Rows are points. Each table stands for the endless flat space through its points: a line for two points, a plane for three, and so on. The two share one point or none. Which?
In the rows, 128 means zero.

First (2 x 3):
[[104 132 112]
 [108 127 116]]
Second (2 x 3):
[[ 93 140 114]
 [ 81 156  82]]
They share: no point

First:
[[105 129 120 111 144 138 108 121]
 [112 137 126 112 143 146 115 115]]
Second (4 x 8):
[[128 136 165 119 154 165 129 124]
 [152 144 159  99 148 174 118 113]
 [ 77 130 128 165 151 133 163  96]
 [ 86 155  99 136 130 120 149  81]]
They share: no point

First (3 x 12):
[[102 135 147 105 160 133 111 121 113 150 157 105]
 [113 138 177 117 160 179  78 107 114 159 161  85]
 [ 77 127 184 125 121 175  69  89 106 126 142  63]]
Second (4 x 12):
[[108 123 163 117 174 190  93 124 111 143 198 116]
 [105 116 152 120 176 183  96 120  92 150 200 129]
 [ 77 140 163  97 158 135  99 104  91 169 139  90]
 [109 125 146 123 155 146  92 101  83 165 155 109]]
They share: [106 136 166 113 157 161  90 111 113 153 158  91]

First (6 x 18):
[[167 142 112 104 105 134 124  99  89 127 101 137 124 174 108 106  56 120]
 [184 143 148 146 121 153 130  80  79  85 162  90 140 171  68 107  85 107]
 [219 169 134 112  81 184 142 132 120  80 136  53  86 148  29 142  76  99]
 [166 120 136 142 105 123 110  72  68 109 130 129 148 168 114 126  69 116]
 [140  78 160 138 103 131 150 104 106 115 136 113  50 162  68 150 111 120]
 [175 137 150 157 102 135 137  94  83  92 158  97 100 143  84 143 125 150]]
Second:
[[145 164 119 156  94 118  85  92  91 112 119  55 107 159  94 131 118 128]
 [177 158 103 111  83 106 124 142  96 119 130 136  56 150 103 131  88 189]
 [162  98 154  73 156 107 178  88 101 130 140 197  70 187  81 129 104 149]
 [141 144 119 129 110 128  89  97  72 113 120  82  91 159 100 132 100 152]
 [181 153  91 114  93 107 148 118 120 148 129 139  66 194  82 134 129 182]
 [202 143  96 116  42 150 170 116  91 129  95 154  78 145 118 120  83 162]]
They share: no point

First, 4 rows:
[[ 84 138 107 153  76 142 101 139  92 134  82 152 153 110 181  75 151 143
  139  82 117  79  76 119]
 [ 73 130 148 121  80 117  68 133  64 107  72 136 157  94 153 107 184 167
  162 134 120 103  83 171]
 [ 87 138 143 165  69 150 101 156  59 136  69 162 172  83 159  62 173 163
  122 109 141 108  95 152]
 [110 141 123 102 122 104  65  95  93  96 111 127 127  75 135 142 179 158
  139 168  92 122 108 195]]
Second, 2 rows:
[[104 133 109 145 102 124  99 133  86 135  98 139 144 108 174 110 161 145
  119 109 111  93  95 130]
 [ 96 147 101 141  84 138  95 113  90 125  94 155 142  94 168  90 145 151
  133 109 109 111  81 146]]
They share: no point

First, 4 rows:
[[177 182  94 123 141 131  88 107 137 152  92 178 113 119 201 150  94 145
   87 164 147 177 160 129]
 [170 169  95 129 143 134  96 113 130 142 111 178 112 127 183 145 102 158
   90 152 156 167 149 120]
 [150 160  97 140 149 143 115 130 117 132 133 183 119 128 167 147 118 176
   94 132 168 155 137 103]
 [205 141 100 114 123 128  67  80 128 132 120 145  76 162 157 120  86 151
   97 158 147 165 146 144]]
Second, 7 rows:
[[212  82  58 153 128 115 134 156 105 161 124 113 110 179 145 117 139 150
   95 119 138 161 144 157]
 [198 151  93 120 121 107  86 112 105 143 116 118 108 170 162 155 112 170
   68 138 155 179 127 126]
 [142 159 126 125 115 197  62 128 126 145 183 163 104 110  98 108 138 181
   68  91 155 109 154  63]
 [202 123  89 151 128 108  99 123 102 143 120 121 133 170 165 150 110 164
   88 148 146 178 131 160]
 [214 200 111 102 108 100  87  66  90 125 103 135  80 174 179 177  81 174
   94 164 175 192 113  96]
 [164 166 111 119 129 167 114  97  87  99 127 206  67 104 164 114  81 172
  172 140 180 149 145  80]
 [198 125 106 169 108 130 100 111 102 141 130 141 119 159 151 123 114 148
  129 135 132 166 143 151]]
They share: no point

First, 6 rows:
[[125 139 130  88 132 136 137  58 124  76 157 119 172  65 110  75 154 143
  156 109 165 114 145 161]
 [137 149 133  90 113 135 117  47 137 103 188 126 134  82  81 102 132 158
  116 110 115  84 183 180]
 [160  66 144 123 134 193 166 143 114 137 105  91 167 118  84 106 143 156
  166  77 189 118 167 108]
 [ 73 123  96  96 142 158 153 136 162  38 183  97 240  47 156  45 126 165
  180  83 189 106 165 143]
 [121 121 129  82 153 161 147 135 119 103 166  80 212  46 101  54 150 160
  156  92 185 134 191 146]
 [165 117 146  93 124 159 130  99 112 161 168  97 136  94  45 105 128 173
  108 105 131  99 211 164]]
Second (4 x 24):
[[108 129 105  88  65 115 153  99 123 154 138 133 134  74  86 138 118 150
  147  98 176  54 130 114]
 [148 104 127 130 123 151 137 120 127 116 154 105 188 107  89  92 126 184
  136 112 165 109 169 141]
 [179  90 104 122 136 146 110 145 144 127 164 120 179 123 109  94 144 178
  133 119 130 106 156 132]
 [147  98 102  88 116 150 134 113 144 127 148 130 137 103 111 112 138 146
  153  95 138  74 140 128]]
They share: [136 102 127 110 123 163 149 102 131 108 146 109 164 101  95  96 126 164
 150  96 163  95 163 143]

First, 7 rows:
[[136 149 171 136 149 115 205  81  53 159  99  86 141 100 147 122  93 131
  147 147 120 141 235 131]
 [184 166 112 161 127  94 127  89  92  72  94 130 149 156 124 136 117 134
  187 209 136 148 113 101]
 [140 150 190  97 161 166 133  81 158 212 162  70 185 106 130 118  77 100
  157  99  62 102 123 161]
 [102 154 124 141 122  50 169  30  91  67  86 114 169  74 159 166 117  55
  150 153 106 148 159 172]
 [216 187 112 167 118 103  72 115 181 154 142 135 159 185  99  95 114 124
  129 129 115  89  74 141]
 [174 163 154 145  91 111 152  64 116 187 140 121 103 149 166 107 120  95
  120 113 119  77 174 136]
 [158 138 187 118 163 166 178  80  71 156 119  81 161 121 139 119  86 138
  190 177 105 138 168 102]]
Second:
[[132 142 180  97 102  81 150 130 149 161 121  91 197 194 122  84 133 162
  155 184 121 136 196 130]
 [186 178 137 198 146 125 133  73  93 138 124  77 122  90 122 151  36 101
  121  86  91 114 126 160]
 [154 164 154 146  96  81 174 104 110 131 118 115 192 126  88 107  69 107
  135 174  93  96 145 160]
 [177 199 104 120 117  95 173  65 114 144  83 162 165 115  84 112 111 125
  124 164  91  87 156 207]
 [147 193 125  84 183 128 138  77 156 178 109 134 145 129 146 138 164 144
  158 140 109 131 172 169]
 [127 167 148  92 180 139 128 100 153 185 119 108 148 137 166 142 143 132
  162 136 125 134 167 135]]
They share: no point

First, 4 rows:
[[188 121 121 153 116 110 142 134 178  93  99  84 133  95 139 134  99 107
  143 165 125 134 149 132]
 [186 119 114 158 123 107 140 128 178  98  98  93 138  95 141 140 101 114
  142 169 129 126 157 137]
 [178 162 149 178 160 131 162  98 169 121 109 108 188 107 164  92 130 121
  141 128 172 136 129 178]
 [118 129 107 125 152  93 136  82 114 140  61 147 176  94 171 112 106 142
   71 161 128 155 126 181]]
Second, 6 rows:
[[165 120 112 108 166  58 147 144 127 152  78 131 184  96 129  72  65  80
  115 131 135 148 131 180]
 [205 147 116 127 146  66 158 139 140 166  54 127 193 102 108 102  67  95
  115 151 101 130 109 156]
 [226 163  99 154 149 103 159  80 154 107  40  71 139 108 145 150 105 158
  108 164 140 118 168 103]
 [168 120 114 178 123 137 128  75 180  73 109 127 144 111 167 129  97 101
  146 159 103 159 131 170]
 [150 113  87 172 159 132 141  92 144  72  95 101 138 116 173 111 103 111
  126 131 145 166 170 147]
 [176 125 123 173 114 126 130  90 182  96 106 142 163 109 149 125  87  88
  148 164  81 155 106 179]]
They share: no point
